Rows are points. Each copy is the shape, with its points in the same order, turned, moved and blurred by noise. Is it also mirrored, or only turned?
(in the rows, 128 means zero)

Shape (7 x 2)
[[180 111]
 [121 151]
 [145  90]
 [142 151]
 [162 145]
 [143  58]
 [ 73 152]]
Copy 1 (7 x 2)
[[166 126]
 [100 153]
 [130  95]
 [130 152]
 [133 150]
 [132  62]
 [ 59 151]]
Copy 1 is: only turned
Copy 2 (7 x 2)
[[134  53]
 [104 118]
 [165  79]
 [101  92]
 [104  77]
 [203  77]
 [110 161]]
Copy 2 is: mirrored

Shape (9 x 3)
[[182 150 157]
 [ 91 193 124]
 [139 151 154]
 [ 97 152 188]
 [121  93 139]
 [154 136 100]
 [167  89  74]
 [201  97  94]
 [105  93 155]]
Copy 1 (9 x 3)
[[133 143 192]
 [ 70 154 112]
 [107 135 167]
 [ 52 126 175]
 [112  79 144]
 [141 127 122]
 [183  86 109]
 [199 107 148]
 [ 86  73 155]]
Copy 1 is: only turned
Copy 2 (9 x 3)
[[182 156 143]
 [ 78 171 150]
 [142 141 155]
 [116 124 194]
 [140  88 129]
 [142 143  96]
 [159 111  55]
 [195 126  69]
 [129  79 145]]
Copy 2 is: only turned

Shape (7 x 3)
[[208 124 208]
 [ 99  96 159]
 [100  95 141]
 [119 179 115]
 [117 113 113]
 [ 96 111 135]
 [124 139 114]]
Copy 1 (7 x 3)
[[127 173 235]
 [114  75 164]
 [106  81 146]
 [165 132 104]
 [107 110 120]
 [122  84 135]
 [127 123 117]]
Copy 1 is: mirrored
Copy 2 (7 x 3)
[[177  35  74]
 [149  91 172]
 [143 110 175]
 [ 91 142 110]
 [139 139 148]
 [134 115 165]
 [126 137 125]]
Copy 2 is: mirrored
Copy 3 (7 x 3)
[[249 148 205]
 [152  86 155]
 [145 100 135]
 [124 176 147]
 [144 132 121]
 [147 108 132]
 [135 146 129]]
Copy 3 is: only turned
Copy 4 (7 x 3)
[[ 15  83 149]
 [135  96 168]
 [150 108 154]
 [108 188 135]
 [139 131 123]
 [141 126 152]
 [126 144 126]]
Copy 4 is: mirrored

Shape (9 x 4)
[[139  78 178 106]
 [146 191 135 177]
 [ 95 127  76 114]
 [163  84 150 124]
 [130 145  63 141]
 [115 175 132 142]
 [117  55 108  93]
 [185 146  89  81]
 [ 89 182 140 149]]
Copy 1 (9 x 4)
[[121  96 184 137]
 [166 164  92 181]
 [ 95 149  87  79]
 [130  85 156 138]
 [113 140  60 119]
 [137 179 111 149]
 [ 73  88 142  86]
 [183 120 105  63]
 [118 201 118 159]]
Copy 1 is: only turned
Copy 2 (9 x 4)
[[112 109 199 123]
 [183 169 111 173]
 [109 120  82 102]
 [125 140 189 105]
 [139 155  76  99]
 [154 130 101 163]
 [ 73 109 156  72]
 [188 121 127  63]
 [145 120  89 182]]
Copy 2 is: mirrored
Copy 3 (9 x 4)
[[159  97 188 112]
 [138 189  97 159]
 [ 83  85 109 152]
 [175  94 151 110]
 [111 106  74 159]
 [118 154 128 161]
 [123  38 152 105]
 [172  78 110 198]
 [ 95 167 134 160]]
Copy 3 is: mirrored
Copy 4 (9 x 4)
[[112  94 184 182]
 [112 130 132  59]
 [126 125  70 166]
 [140  80 173 160]
 [152 116  69 122]
 [100 145 118 104]
 [135  85 124 216]
 [198 145 129 143]
 [ 76 150 109 107]]
Copy 4 is: mirrored

Shape (11 x 6)
[[105  78 167 132 186 100]
 [ 98  78 105 143 169 165]
 [171 142 209 162 136 125]
 [103 165  86 119 158 150]
 [131 105 103 141 134 124]
 [ 94  76 120 157 230 135]
 [189 170 130  76 110 183]
 [145 139 113  74 145 158]
 [141 160 104 113 108 108]
 [117 173 122  76  87 180]
 [136 179  68 112  74 114]]
Copy 1 (11 x 6)
[[148  83 184 148 165  86]
 [176 118 147 193 145 132]
 [ 93  90 180  80 175 157]
 [136 188 122 165 159 122]
 [152 115 113 134 144 115]
 [181  94 171 205 197 105]
 [154 203 149  61 122 170]
 [164 182 148 111 134 122]
 [131 162  99  97 137 102]
 [116 205 132 114  95 147]
 [122 190  61 100 122 115]]
Copy 1 is: mirrored
Copy 2 (11 x 6)
[[106  70 179 170 142 101]
 [100  83 133 164 157 177]
 [199 133 172 189 120  92]
 [103 163 136 125 178 159]
 [111 120 110 156 134 132]
 [ 76  71 165 199 192 145]
 [212 157 108  88 169 139]
 [149 124 122  93 177 137]
 [128 170 111 115 132 110]
 [167 166 136  66 131 171]
 [118 201  81  96 121 129]]
Copy 2 is: only turned
Copy 3 (11 x 6)
[[ 62 105 182 165 183 150]
 [ 88  96 108 178 173 180]
 [122 103 219 179  89 154]
 [128 164 101 145 146 162]
 [118 101 122 165 148 128]
 [ 70 128 140 209 214 176]
 [198 113 144 108 105 178]
 [157 122 133 114 156 167]
 [147 137 130 122 119 106]
 [148 128 107  81  91 173]
 [161 145  88 113  97  84]]
Copy 3 is: only turned

Shape (14 x 8)
[[164 112 138 146 116 134 105 161]
 [119 132 139 102 109 111 121 127]
 [121 106 156 108 111  95 126 122]
 [119 128 148 133 118 149 125 127]
 [151 181 132  90 167 107 135 155]
 [127 114 140 101 105 129 108 161]
 [179 108  63  97 124 142 116 127]
 [141 108 113 125 239 123 162 139]
 [157 159 146  92 121 139 120 118]
 [135 114 132 107 117 129 148 129]
 [164 133 156 133 108 103 123 119]
 [126 109 138 249 124 112 109 153]
 [120 159 105 109 105 117 112 154]
 [142 137 148 239 108 117 161 188]]
Copy 1 (14 x 8)
[[161 118 143 160 121 138 119 184]
 [117 124 140 107 105 117 142 159]
 [125  95 143 110 114  98 140 158]
 [131 114 149 129 110 149 121 135]
 [131 178 144 101 171 124 162 165]
 [135 112 148 113 104 143 133 189]
 [179 149  68 122 103 149 148 175]
 [152 120  85 106 229 143 133 137]
 [158 157 155 103 108 126 146 143]
 [140 109 126 116 114 136 160 146]
 [152 129 150 145 112  96 144 148]
 [109  98 133 235 145 120  72 154]
 [102 158 132 124 105 138 145 180]
 [104 105 161 248 157 143 136 151]]
Copy 1 is: only turned
Copy 2 (14 x 8)
[[164 110 156 117 112 112 125 153]
 [143 142 133 120 132 144  82 118]
 [168 137 152 136 142 143  73 119]
 [123 132 159 138 117 138 111 109]
 [122 178 136  70 176 119 117 140]
 [133 116 150 112 126 144  86 148]
 [154  84  85  88 143 139 146 116]
 [123 130 161 135 241 123 158 118]
 [141 147 145  77 125 132 109 105]
 [142 133 142 124 138 160 109 113]
 [179 157 151 112 117 127 111 122]
 [146 142 170 218  98  70 148 156]
 [114 147 103 108 121 127  92 149]
 [137 177 172 196  92 110 178 184]]
Copy 2 is: mirrored
Copy 3 (14 x 8)
[[157 118 149 159 108 152 121 125]
 [117 116 160 109 105 107 113 129]
 [135  91 165 121 122  98 127 112]
 [137 120 172 114 127 142 133 145]
 [127 189 132 122 111  96 101 105]
 [122 113 174 142  94 135 108 118]
 [146 121 103  99  60 168 117  97]
 [114 168  92 122 183 144 132  68]
 [154 158 160  95  91 115 117 132]
 [134 122 147 105  97 125 146 117]
 [180 120 146 124 113  96 133 135]
 [164  84 110 203 168 149 135 191]
 [104 135 143 130  78 118  96 150]
 [154 121 124 226 146 122 173 179]]
Copy 3 is: mirrored

Shape (13 x 9)
[[ 94 111  77 116 128 118 142  90 144]
 [164 116 170 158 118 160 104 185 150]
 [139 132  74  96 123 102 124  98 147]
 [108 107 138 113 113 112 109 178 118]
 [147 200 175 165 223 103  95 101 188]
 [124 108 103 157  72 105  87  68 143]
 [166 147 131 153 107 151 143 166  82]
 [140 146 117 161 141 178  70 146 140]
 [157  79 141 147 147 148 125 175  95]
 [163 130 129 112 162 148  76 162  97]
 [159 142 174 135 128 169 135 141  89]
 [116 113 116 102 100 138  87  88 154]
 [152 120  93  75 115 119 119  82 153]]
Copy 1 (13 x 9)
[[ 97 114 112 110 138 151 110  92 134]
 [151 139 152 176  86  90 116 192 161]
 [149 119 106  84 136 157 101  99 135]
 [106 140 121  96 123 102 130 178 153]
 [171 222 168 197 174 158  81 143  73]
 [122 116 106 110  87 112  81  89  86]
 [153 166 122 152  66 126 169 144 158]
 [161 112 131 172  96 141 125 173 106]
 [131 135 130 149 123  70 173 167 159]
 [169 140 151 133 133 117 169 186 122]
 [147 163 179 152  74 112 178 145 142]
 [132  97 153 101 111 131  90 127 112]
 [159 115 141  85 133 137  96  92 140]]
Copy 1 is: only turned
Copy 2 (13 x 9)
[[147 171 117 106 132 116 152 115 173]
 [112  81 158 186  87 162  85 108 139]
 [162 135 134  87 138 109 122 118 155]
 [ 92 130 135 140 102 139 110 160 125]
 [129  93 102 100  35  79  67  11 116]
 [144 137 134 162 171  71 101 121 192]
 [158 117 134 183 125 174 105 124  89]
 [139  90 101 155 113 163  68  98 166]
 [119  68 130 171 107 172 145 131 113]
 [117  66 106 127 122 171  93 116 115]
 [123 111 147 167 140 174 107  78  93]
 [113 133 145 106 155 121 107 109 192]
 [155 133 166  75 145 125 126 110 173]]
Copy 2 is: mirrored
Copy 3 (13 x 9)
[[102 169  95  95 139 110 139  82 164]
 [143  67  91 158 104 175 107 158 160]
 [132 150  78  87 133  96 163 109 142]
 [ 99  88 117 116  94 118 110 140 171]
 [249  79 137 102 201 134 115  98 189]
 [138 134  68 155 105  87 128  59 126]
 [128 110 128 150 126 157 123 176 103]
 [177 114  88 106 103 174  81 122 130]
 [ 87  73  98 121 146 157  88 152 131]
 [140  77 106  73 120 150 100 148 115]
 [127  87 145 138 127 187 137 136 107]
 [134 120  82 105  88 127 150  66 149]
 [131 132  65  83 125 109 186  91 139]]
Copy 3 is: only turned
